Each row of a before or after table is a point. One or more steps were done to the points. Then noise was added and the rows were shuffled. The steps act on how far a point lies along the listed directions, d1 being the first. Write out the steps. A step turns or swaps two directions, mirrors them in a line or flattens them onto one, adds a multiple of one to another, or multiplies one. Angles are multiples of 10 degrees, from the lower direction toward the higher: turns from -170 to 170, lines from 10 to 170 but not 90. Use the fewest steps. Two steps may share a direction if one is a turn and the other turns, adds or multiplies; they go together, in the order done. Otherwise the lowest direction goes first.
(in the rows, 128 means zero)

Directions:
(1): [ 84 127]
(2): [129  84]
Before (14 x 2):
[[110 105]
 [126 145]
 [113 146]
 [136 143]
 [101 147]
 [147 110]
 [143 139]
 [119 140]
 [105 122]
 [109  98]
 [115 160]
 [132 130]
 [106 153]
 [135 101]]
After:
[[176  92]
 [138 131]
 [ 83  82]
 [123 162]
 [ 70 114]
 [146  74]
 [ 74 178]
 [ 61 166]
 [105 152]
 [147 158]
 [167 150]
 [ 91 163]
 [ 96 191]
 [ 80  68]]
Steps: multiply d1 by 2.5; multiply d2 by 2

Directions:
(1): [136  79 136 165]
(2): [153 158 101 169]
(3): [ 78 122  93 139]
Before:
[[126  81 171 146]
 [ 99 121 119 137]
 [125 186  73 148]
 [164  97 152 143]
 [165  82 146 149]
 [ 97 131  89 156]
 [116 174 104 143]
 [ 96 176  89 171]
 [109  89 161 123]
 [109 168  65 126]
 [102 178  77 128]
 [163  94 178 117]
 [160 134 123 124]
 [126 105 141 142]]
After (14 x 4):
[[ 91 141 103  70]
 [125 113 129 153]
 [ 89 155 119  73]
 [153  83 144 155]
 [136 107 134 191]
 [150  73 131 157]
 [103 136 111 131]
 [150 113 134 107]
 [ 90 144 144  86]
 [ 89 135 136  60]
 [ 60 137 138  86]
 [138 137 118 183]
 [182 113 143 170]
 [ 77 120 105 116]]
Steps: turn d1 and d3 by 20 degrees; multiply d2 by -1

Directions:
(1): [107 112 138  59 177 134 117 150 139]
(2): [106 190  80 129 131 128 116 145 168]
(3): [161  88 103 118  93 117 137 181 162]
(4): [183 138 117 106 149 129 165  80 159]
Before:
[[123 164 107 222  61 115 112  96  97]
 [139  80 151  79 175 134 145 124 141]
 [139  73 154  79 165 118 108 126 129]
 [106 120 123  93 140 136 129 151 134]
 [137 189 139 157 161 144 133  50 104]
 [154 107 135 116 137 130 125 127 121]
 [145 145  93 145 109 114 151  96 166]
 [170  94 124 114 113 123 135 152 147]
 [142 136 141 187 104 130 154 114 139]]
After:
[[163 104 153 213  65 112 139  59  74]
 [ 79 222 117 175 148 142  96  96 100]
 [143 140  90 115 114 126 126 172 174]
 [130 155 129 193  97 125 146 124 150]
 [ 86 145 101 165  89 113 112 147 141]
 [127 152  92  74 175 118 103 137 188]
 [120  98 140  91 140 133 140 145 126]
 [131 159  99 113 139 132 118 136 153]
 [ 99 171  76  86 179 135 125 159 199]]
Steps: turn d2 and d4 by -120 degrees; multiply d2 by 2

Directions:
(1): [ 94 152 117  86  72 154  89  99 134 160 102 119]
(2): [ 98 118 135 115 176  93  90  66 115 103 136 103]
(3): [ 74  85 160 129 125 166 169 138 101 116 107  93]
Before (10 x 12):
[[ 31  77 189 102 170 149 118  62 109  97 122  58]
 [ 63  64 162 138 126 163 177 149 101 108 113  93]
 [ 97 126 158 125  98 168 176 171 128 122 111 103]
 [123 115 144 150 121 178 186 177 117 135 143 125]
 [146 152 131 145 115 122 126 131 125 139 115 145]
 [195 162 118 122 128 107 138 157 143 134 157 183]
 [108 112 147 101  85 168 150 141 122 146 126 132]
 [ 81 119 170 103 107 149 123 121 116 135 120 112]
 [ 70  74 169 147 157 148 187 140  80 100 140  81]
 [165 135 102 159 175 102 146 146 125 113 150 142]]
After:
[[ 28  84 187  92 162 149 111  56 112 104 117  60]
 [156 122 112 165 166 124 171 166 118 113 143 135]
 [ 90 148 145 106  75 170 148 153 136 137 102 106]
 [110 128 139  84  77 160 123 124 128 157 123 135]
 [ 84 132 164  93 104 139 105 109 119 138 123 115]
 [ 51  84 165 126 116 172 176 136  84 119 120  73]
 [ 47  81 153 111  87 177 153 134 105 127 102  90]
 [196 151 124 130 133 113 156 169 139 129 156 180]
 [149 150 131 148 117 118 125 130 124 138 118 149]
 [111 129 137 127  87 190 168 164 121 153 131 126]]
Steps: turn d1 and d2 by 20 degrees; turn d1 and d3 by -30 degrees

Directions:
(1): [127 115 176 195 102 129 128 105 191  96 149 119 111  99 143  85  97 130
 146  93]
(2): [137  86  81 155 164 155 155 165  99  82 168 164 107 136 118  94 109 108
 161 160]
(3): [121  68 154  89 176 122 108 168 162 119 112  77 176 120 152  95 128 106
 114 147]
(4): [132 100  97 138  96 124 113 124  99 156 186  52  98 146 119 121 135  84
  95  96]
(5): [105 189 106 148 119 173 110 141 123 113  73  75 137 164 108  80 124 116
 162 136]
Before:
[[140 139  79  36 175 109 162 136  67 166 106 193 161 149 112 220 163 139
  103 174]
 [138 168 103 137  95 130 134  91  91 148 131  88 105 172 112 149 120 112
  111 102]
 [129 125 157 139 108 128 103 119 156 140 149  75 120 105 149 139 116 122
   95  91]
 [118 117 135 155 115 123 135 115 140  76 130  96 102 112 140 103 120 147
  119  98]
 [141 134  67 115 188 149 146 162  71 108 117 175 142 149 114 134 125 116
  163 180]
 [ 99 198  72  74 165 181 107 171  90 147  59 115 159 191  89 138 158 129
  142 191]
 [123 161 155 181  90 145 124 109 158  89 103 164 108 127 123  88  98 163
  168 114]
 [105 214 100 160 103 156 109 111 129 144  99  91 126 159  99 119 118 131
  149 133]
 [118 111 121 200 117 136 132 150 137  91 130 125 103 133 128  59 102 127
  166 123]
 [114 202 133 148  97 163 120 117 147 134 108  89 108 157  98  79 139 121
  160 105]]
After (10 x 20):
[[128 166 160  98 135 127 117 123 144 140  91 139 148 106 147 176 129 157
  108 127]
 [145  89  84 184 156 152 141 153 109  87 178 118 112 133 123  80  96  82
  162 136]
 [114 147 152 127 109 116 129 104 143  96  95 103 119 111 143 129 133 168
  112  99]
 [140 189 105 134 122 141 156 100  97 119  98 163 117 164 111 155 112 143
  145 136]
 [119 156 145 148  56 123  91  97 136 148 122  70 106 147 122 109 124 128
  112  80]
 [112 214 130 123 102 162 122 119 136 146  90  98 118 162  97  96 148 130
  155 117]
 [107 134  43 135 171 201 120 193  87 103 133 100 121 192  84  80 130  90
  162 187]
 [114 144 165 189  90 115 113 119 171 121  99 104 120 123 138  80 113 144
  147  97]
 [107 213  85 151 112 159 112 120 115 145 102  94 126 168  94 122 123 129
  148 143]
 [153  55  36 113 180 137 178 166  56 114 204 163 111 153 107 146 128  84
  125 166]]
Steps: turn d1 and d2 by -60 degrees; mirror d3 and d4 in the line at 170 degrees

Directions:
(1): [146 125 119 145  69 141 110 143 131  93 105 126  72 140 156 196 141 201
 144 164 123 120  99  65 172 124  82 116 124 122 156 118 155 194 131 124
 135  59 113 133 153 149 152 151 143 157 151 120]
(2): [122 154 163 116 143  62 136 167 173  75 114  93 152 181 165 125 128 155
  89  71 132 134 119  73  95 109 121 159 169  89 111 111 145 138  83  77
  92 170 134 128 104 156 138 157 131 131  93 107]
Before, 12 rows:
[[130 149 126 131 111  88 131 190 159  66 124 109 145 188 162 162 133 184
  130 108 125 133  91  74 115  89  99 124 151  90 146 109 166 139  94  93
  101 146 122 116 121 173 165 172 135 139 106  93]
 [105 142 156 106 194  62 150 115 132 145 136 101 192 147 137  50 117 105
   92  80 126 137 142 137  70 115 174 155 137 122  90 132 108  97  83 109
  122 209 154 113  90 132 135 145 164 104  91 131]
 [154 127 129 144  72 128 138 127 132 107 116 130  56 129 143 187 134 190
  146 156 138 110  99  64 176 124  50 114 115 140 167 114 149 176 137 117
  130  57  98 138 151 160 136 154 125 173 164  94]
 [118 123 104 140 119 169 129  82  77 187 138 141 143  86 120  95 139  67
  143 141 128 135 145 177 121 155 145  95 104 142 134 137 105 101 147 164
  174 119 136 120 146 103 104  95 133 109 138 159]
 [122 108 101 150 124 204 109 108  85 175 143 150  94  78  93 137 135  98
  171 194 129 116 129 163 174 152 120  84  82 155 123 140 117 117 174 167
  181  83 122 123 167 101  99  87 114 113 166 147]
 [117 140 140 105 138  96 122 159 158 106 114 131 112 148 165 142 131 145
  117  98 113 132 132  95 122 125 115 134 157 112 144 124 130 135 129  77
  120 144 117 126 105 132 148 153 136 136 105 103]
 [137 109 134 128 148 146 123 100 104 165 148 135 122  92 101 105 110 101
  148 150 120 143 137 169 135 145 133 128  78 146 119 185 116 120 173 177
  140 125 130 136 156 139 124 111 136 121 155 142]
 [124 137 136 126 102 118 140 141 126 128 135 123 133 133 133 171 133 137
  126 126 135 142 126 109 119 122 120 127 121 102 124 119 128 147 123 132
  127 114 131 108 106 157 152 140 151 132 117 135]
 [121 117 130 131 183 123 141 106 103 162 159 147 154 101 104  61 127  64
  118 104 123 135 152 206 106 145 164 120 108 134  98 146 101  84 137 152
  128 189 135 138 114 113  95 115 114 117 117 155]
 [132  74  77 160 111 204 100  86 100 188 140 171 103  79  84 161 138 100
  138 218 117  99 155 183 183 161 115  86  78 194 145 144  98 128 180 206
  195  51 130 153 181 101 114 106 113 139 173 174]
 [147 154 149 123 137  81 143 141 142  66 111  80 138 180 148 127 134 164
   79  95 115 131 117  78  96  93 108 148 159  97 100  95 162 137 113  78
  101 141 124 120  99 170 172 157 130 146 124 114]
 [ 88 137 161  91 235  99 167 113 141 160 166 124 205 131 112  29 124  24
   82  46 140 131 160 215  56 126 201 156 172 111  65 127 103  29 119 100
  126 239 174 115  85  93 106 111 115  82 107 147]]
After:
[[136  95 104 148 143 166 129  88  79 170 152 167 108  74  99 100 132  91
  144 160 117 127 142 204 152 152 143  98  83 150 125 149 108 121 161 178
  154 128 119 143 140 109 101 110 122 134 149 165]
 [138 137 107 142  89 113 122 183 149  76 120 119 118 174 159 187 140 199
  147 144 124 125  83  74 135  90  87 110 137 102 160 109 168 158 110 114
  117 103 116 114 139 168 166 174 135 149 123  92]
 [100 139 149 116 205 118 139 131 130 154 152 118 178 116  99  64 123  46
  111  96 141 131 149 171  90 140 156 128 127 123  81 138 107  58 125 116
  134 199 145 124 114 110  85  91 105  93 105 129]
 [102 123 138 117 213  87 137 117 160 164 154 125 219 140  92  60 116  33
   61  87 130 122 183 198  72 135 177 152 143 147  79 132  86  45 113 142
  130 214 158 147 109 111  95 110  94  99  91 154]
 [110 134 119 128 140 143 128  92  91 176 142 128 159 102 125  72 137  56
  125 109 131 141 145 179  96 146 156 110 116 137 116 138 106  86 133 153
  161 157 146 122 129 105 101 102 134 105 122 160]
 [135 104  98 149  89 169 117  86  75 169 123 144  78  88 122 148 132 169
  167 203 115 121 110 127 177 138 121  99  78 163 151 144 120 169 143 177
  181  57 126 123 156 122 156 135 182 139 168 148]
 [125 142 134 129 104 117 145 141 126 129 139 121 136 139 133 165 126 135
  128 116 133 142 128 111 118 120 121 126 122  95 122 120 124 145 116 130
  125 119 139 108 102 154 150 137 152 136 117 132]
 [130 115 147 121 174 117 130 106 117 155 152 124 149 104 109  83  97  87
  130 118 116 149 145 170 112 141 145 141  97 135 102 184 109 103 159 162
  129 160 139 130 140 139 117 117 129 115 138 141]
 [127 160 175 108 146  48 162 159 175  88 123  96 131 173 150 114 123 143
   89  66 147 129 117  74  96 109  88 155 161 103 123 111 139 116  86  71
   84 175 120 135 101 170 119 166 113 147 107  77]
 [158 135 125 145  88 131 128 129 114  76 112  95  83 151 139 170 141 198
  114 155 112 122 103  73 146 104  85 125 130 117 129  98 169 171 147 103
  123  76 112 124 127 163 179 153 139 162 161 127]
 [126 131 121 115 109 122 116 152 144 111 110 138  85 133 157 165 136 160
  139 130 109 131 122  88 147 128 100 121 142 128 157 131 135 159 146  96
  130 102 113 123 123 132 149 150 142 144 124 104]
 [129  80  73 147  99 250 124  69  66 191 150 182  52  54 100 161 156 113
  181 219 122 104 122 198 198 153 127  76  94 171 146 140 122 128 205 184
  207  29 140 128 176  81 137  97 141 126 211 165]]
Steps: swap d1 and d2
